Rows are points. To make a cloud, some directions were put in groups of two or more. Within a group, all points are equally far from the middle, so they leave a hole (a ring in 2 directions, a hollow ball in 3). The other directions are filled evenly. Then the cloud was stretched, turned, moved and blurred a little. Count the holes, and give their numbers of directions, smallest first.

Cloud (14 x 2):
[[ 35  -2]
 [ 17  34]
 [  4  53]
 [ 11 -77]
 [-30  59]
 [-23  35]
 [  7 -10]
 [ 77   4]
 [-39  40]
 [-29  -7]
 [ 22  43]
 [-51  16]
 [ 67  17]
 [ 29   2]]
Holes: 0

Cloud:
[[ 24 -41 -42]
 [ 42  23  67]
 [ 32  32  38]
 [ 14 -90  34]
 [ -1 -39  58]
 [ -3 -48   0]
 [ 33  -1 -40]
 [-35 -46  72]
 [-30 -39  17]
 [ 23   2  15]
 [ 34   1  31]
 [-10 -18 -24]
 [ 49 -62   0]
 [ 18 -29 -63]
 [  8  23  34]
 [-21 -58 -24]
 [ 16  35 -17]
 [ -2 -88  51]
 [ -6  15  37]
 [-43 -17  12]]
Holes: 0

Cloud, 20 rows:
[[-38  -8 -55]
 [ 51 -39   1]
 [-15  40  28]
 [ 37 -24 -33]
 [ 12  16  56]
 [ 61 -41  29]
 [-66 -12  30]
 [ 12   8 -55]
 [-45  26 -65]
 [ 39 -32  44]
 [-49   2 -65]
 [-18 -30   6]
 [-18 -25 -29]
 [-39  51   0]
 [ 31  10 -50]
 [-47  22 -68]
 [ 13 -27 -28]
 [ 52 -31 -22]
 [ 39   2 -49]
 [ 19  -9  60]]
Holes: 1 (2)

Cloud:
[[-48 -19  42  -7]
 [  9 -43  62  -3]
 [-27 -61 -41  16]
 [ 31 -61  38 -10]
 [-56 -39   0  18]
 [ 27 -59  20 -39]
 [-11  31 -35  17]
 [ 27  12 -67   2]
 [ 61 -54 -33   9]
 [ -6  27  -5 -54]
 [ 66  14 -37   4]
 [-24 -61 -42  19]
 [ 29 -31  36  45]
 [ 32 -54 -59  18]
 [ 66 -56 -11  -4]
 [-58 -17  25   4]
 [-28  13 -12  40]
 [ 25 -59 -55  22]
 [  9 -51  -8  54]
 [ 32 -43  43  32]
 [ 69 -29 -47   0]
 [-48 -13  -4  37]
 [-15  23 -35 -41]
 [ 29 -32 -75   3]
 [-48  18  21  -7]
 [ 52  28  17  18]
 [ -9  18 -28 -53]
 [ 74 -37 -12 -25]]
Holes: 2 (2, 2)

Cloud:
[[ -67    8   14   16    2  -61]
 [  18   24   47  -50   37  -51]
 [ -27   18  -26   39   44  -18]
 [  -5    1  -42  -28  -14  -24]
 [  -4  -37  -16  -55   47   33]
 [ -50  -36   21  -28   16  -38]
 [   4   57  -59  -50   52   21]
 [ -60  -16   29  -38   30  -32]
 [ -17  -22   -3   16    0   -6]
 [  -3  -68  -26    0    8  -55]
 [  -9  -17   71  -49   13  -48]
 [ -49    3    9  -36   46  -11]
 [ -19  -20  -24    3    7  -51]
 [ -12   -2   60  -44   31  -33]
 [  -8   50   26   -4  -11  -55]
 [ -40   56   19   53  -12  -35]
 [ -23  -19   18   49   37  -93]
 [  -2   58   11  -49   43  -69]
 [   4    6   45   50  -24  -35]
 [  49    9  -24   13   12  -18]
 [  51   33   29   36  -28  -46]
 [ -58  -38  -46  -55   59    4]
 [  46   32   62   -9   12   10]
 [-103   -8  -37  -24   31   23]
 [  -3   57  -17   22   -3  -19]
 [ -65  -11  -55    3  -42   -6]
 [ -30  -17  -66   18  -16  -18]
 [ -48   16  -25  -27   42    0]
 [  31    9   59   50   16    0]
 [ -19  -38   61  -15    0  -25]
 [  10   -7  -40   32  -28   38]
 [   8   65  -21  -12  -14    3]
 [ -35   13  -45   -3  -44  -19]
 [   6   31  -22  -22   59  -83]
 [ -13   -4   57   37   58  -38]
 [  -8   -9   23    0   -7  -25]
 [ -57  -24   22   -5  -16  -19]
 [ -57  -21  -94  -41    8    5]
 [ -15   11   -3   32   24   21]
 [  39   16   67   -3   41   46]
 [ -48   19   11  -11    3  -14]
 [ -80    5  -89  -10   18   -3]
 [  48  -36  -34   14  -16  -31]
 [  -2  -32   61   50  -18   44]
 [ -26   87  -79  -59   34  -73]
 [  59   35   -9  -50   39  -72]
 [ -57  -19  -48  -28   42   16]]
Holes: 0

Cloud (47 x 6):
[[ 35 -31  31 -49  15  46]
 [-41  -2  21   9  99 -35]
 [ 51  32   9  -7 -43   6]
 [ 37 -60 -41  21 -24  -4]
 [ -1 -19  17 -61 -52  -9]
 [  7 -66  13  15 -29 -35]
 [-15  43   6  54   6 -34]
 [ 62  -9  14 -12  85   5]
 [-57   4 -23  46 -21  21]
 [ 15   1  60   9   9  63]
 [-61 -49  34 -27  40 -21]
 [ 41 -81  15   2  40 -23]
 [-60  20 -14  33  18 -30]
 [-45  10  17  50 -24 -27]
 [  3 -78  43 -45  11  12]
 [ 30 -66 -19  -4 -49 -11]
 [-11 -12  61  18 -55 -12]
 [ 24 -39  -5 -21 -42 -34]
 [ 13 -29  26   9 -91  40]
 [ 22 -25 -12 -14  42  60]
 [ 13 -68  32  15 -12  54]
 [ 35 -88  -9  33  15   3]
 [-36  64  38 -12  22  11]
 [ 60 -27  56 -24  36 -22]
 [ 31  13  85 -18  12  24]
 [-19  23  43 -49 -20  28]
 [ 14 -86  15  17 -40   6]
 [ -4  -1 -23  13  64  48]
 [ -5 -14  25  39  42  62]
 [-41  38 -26  39  18  22]
 [ 27  53  45  68  24   9]
 [-57  41  33 -15   2 -39]
 [ 29 -90  -1 -21  43  23]
 [-21  58  30  18 -56  25]
 [ 31   6   6 -42 -35 -18]
 [  9  20 -11  16  11 -50]
 [  8  38  71  39  28  36]
 [ 22 -39 -30 -36 -39  29]
 [ 17 -64  41 -44   4  36]
 [ 41  19 -17 -25  -5  -1]
 [ -8  40  75  20  51  11]
 [ -4  10  49  31 -74  36]
 [  5 -31  82 -44  11  -5]
 [ -9 -17 -55  42 -18  42]
 [ -1  15   4   1 -74  55]
 [  6 -16 -47   0  42  37]
 [  3 -11  61 -58  50 -41]]
Holes: 2 (2, 4)
